Every row gives one point. A path goes straight from each point to the next, and from the last back to the first. The post is the endless flat space through its rows: a point in 2 columns, a line in 3, a plane in 4, and so on, so that a path can go around it. Count how often the path circles the post. Going back the other way cancels.

Post:
[[-26, -4, -14],
[2, 12, 27]]
Path:
[[-25, -11, -44],
[1, -27, -3],
[-8, -7, -11],
[-26, 5, -38],
[-10, -37, -44],
[-19, -7, 10],
[-15, 19, 44],
[-8, 51, 33],
[11, 3, -6],
[2, -12, 11],
[-60, -20, -14],
[-25, 16, 2],
[-19, 7, -52],
[39, -10, 32],
[-22, -30, 24],
[1, -43, -24],
[26, -5, 14],
[24, 1, 58],
[-32, 4, 8],
[-24, 48, 13]]
Times around: 3

Post:
[[28, -17, 6, 21],
[-3, 2, -1, 0],
[-18, 2, 0, -21]]
Path:
[[18, -1, -9, 9],
[26, 2, 2, 18],
[-16, -3, 16, -33],
[-26, -9, 10, 16],
[-5, -14, -4, 12],
[-4, -8, 8, 12],
[-23, -10, 10, -17],
[-16, -26, -3, -2],
[-9, 1, -22, -24],
[11, -3, -2, -13],
[8, -12, -13, 13],
[-4, -4, -4, -16],
[0, 18, -7, -7],
[22, 13, -6, 11],
[8, -1, 22, -1],
[-33, -27, 27, -20],
[1, -29, 0, 17],
[-28, 3, -16, -25],
[36, 7, -13, 2],
[8, 7, 6, -5],
[-17, 28, -5, -29],
[-25, -2, 20, -3],
[-25, -11, 4, 8],
[16, -27, -9, 9],
[2, 8, -11, -42],
[18, 1, 4, 1],
[26, 7, 17, 22],
[-24, 2, 1, -60]]
Times around: 3

Post:
[[21, 6, 10, 3, -9, 5],
[-7, 18, -43, 2, 17, -21],
[-11, -1, 13, -9, -26, -4],
[12, -9, 13, 27, -8, 18],
[-4, 17, -18, -4, 19, 4]]
Path:
[[-14, -29, 4, -7, 5, 20],
[-28, -3, -6, 15, 36, 10],
[10, 12, -4, 14, 4, -5],
[-9, 23, -60, 50, 18, -3],
[57, -13, -7, 33, -33, 5],
[-10, -1, -30, -19, 15, -12],
[19, 17, -6, 1, 34, -20],
[5, 23, 15, 6, -9, 2],
[33, 36, -41, 27, 28, 2],
[-5, -1, -41, 14, 4, 13],
[17, -17, 9, -3, -8, -1],
[9, 17, -30, -1, 29, -25],
[8, 12, 30, -3, -16, 8],
[-11, 18, -26, 22, -40, -27],
[15, -2, -18, -1, -35, -2],
[5, -18, 1, -26, -17, -12],
[9, -3, -3, -1, -15, 22],
[16, 30, -11, 36, 22, 44],
[2, 8, -4, 22, -18, -12],
[-2, 17, -26, 12, -23, 0],
[8, -33, 10, 3, -47, 0],
[-13, -17, 25, -9, 21, 25],
[9, 29, 25, -11, 14, -1],
[-17, 28, -25, 12, 17, 1],
[44, 27, -44, 10, 4, -17],
[34, -8, -31, -4, -6, -13],
[11, -23, -16, 25, -33, 2],
[-7, -6, 13, -28, -48, -12]]
Times around: 4

Post:
[[-2, -16, -1, -15, 9, 28, 19, 16, -21],
[24, -19, -11, 22, 18, 18, 18, -18, 4],
[20, -4, 33, 9, -5, -12, -24, 28, -25],
[-8, 25, 28, -31, -27, -7, -14, 13, 6],
[13, 5, 43, -5, -5, -28, 2, 10, 30],
[12, 2, -15, -11, -4, -3, 34, -14, -6],
[-44, -30, -7, -27, -8, -3, -14, -24, 18],
[10, -4, -48, 11, 9, -9, 3, -7, 25]]
Path:
[[33, 3, -1, -18, 18, 11, 3, -26, 12],
[-39, -22, -22, -42, 9, -10, -17, -26, -8],
[33, 2, 11, -20, -8, 1, 18, -1, 4],
[0, -4, 34, -32, -3, 13, 7, -10, -1],
[-22, 2, 38, -46, 11, 27, -1, 13, 38],
[23, -10, -10, -29, -27, -38, -17, 41, -18],
[-11, 18, -29, -22, -39, 42, 33, 11, -3],
[-23, -9, 30, -17, -8, -1, 5, -13, 13],
[-3, 18, -8, -45, 15, 23, -7, 10, -5],
[25, -18, -22, -4, 12, -14, 6, 35, -30],
[7, -14, 12, -32, 1, -45, 1, 2, -17],
[-33, 1, 28, 1, 12, -4, -29, -9, 22],
[-5, 16, -36, 10, -18, -30, -29, -1, 3],
[0, 1, 22, -4, -18, 5, -21, -7, 23],
[-10, -49, 29, -29, -23, 0, 42, -27, 8],
[-5, -16, 12, 26, -10, -21, -17, 37, -29],
[-18, 5, 14, -34, -5, 14, 9, 10, -25],
[-24, 5, -12, 2, 7, 5, 4, 9, 5],
[9, 3, 6, 8, -15, 14, 36, -19, 7],
[-10, 8, 8, 17, -36, 10, -24, 15, -7],
[-21, 18, -30, 8, 3, -3, 14, -7, 15],
[1, 23, -41, -6, -6, -46, -28, 0, 2],
[6, -17, -3, -11, 9, 23, 18, -11, 29],
[-35, -38, -15, -60, -26, -5, 4, -8, 2]]
Times around: 1
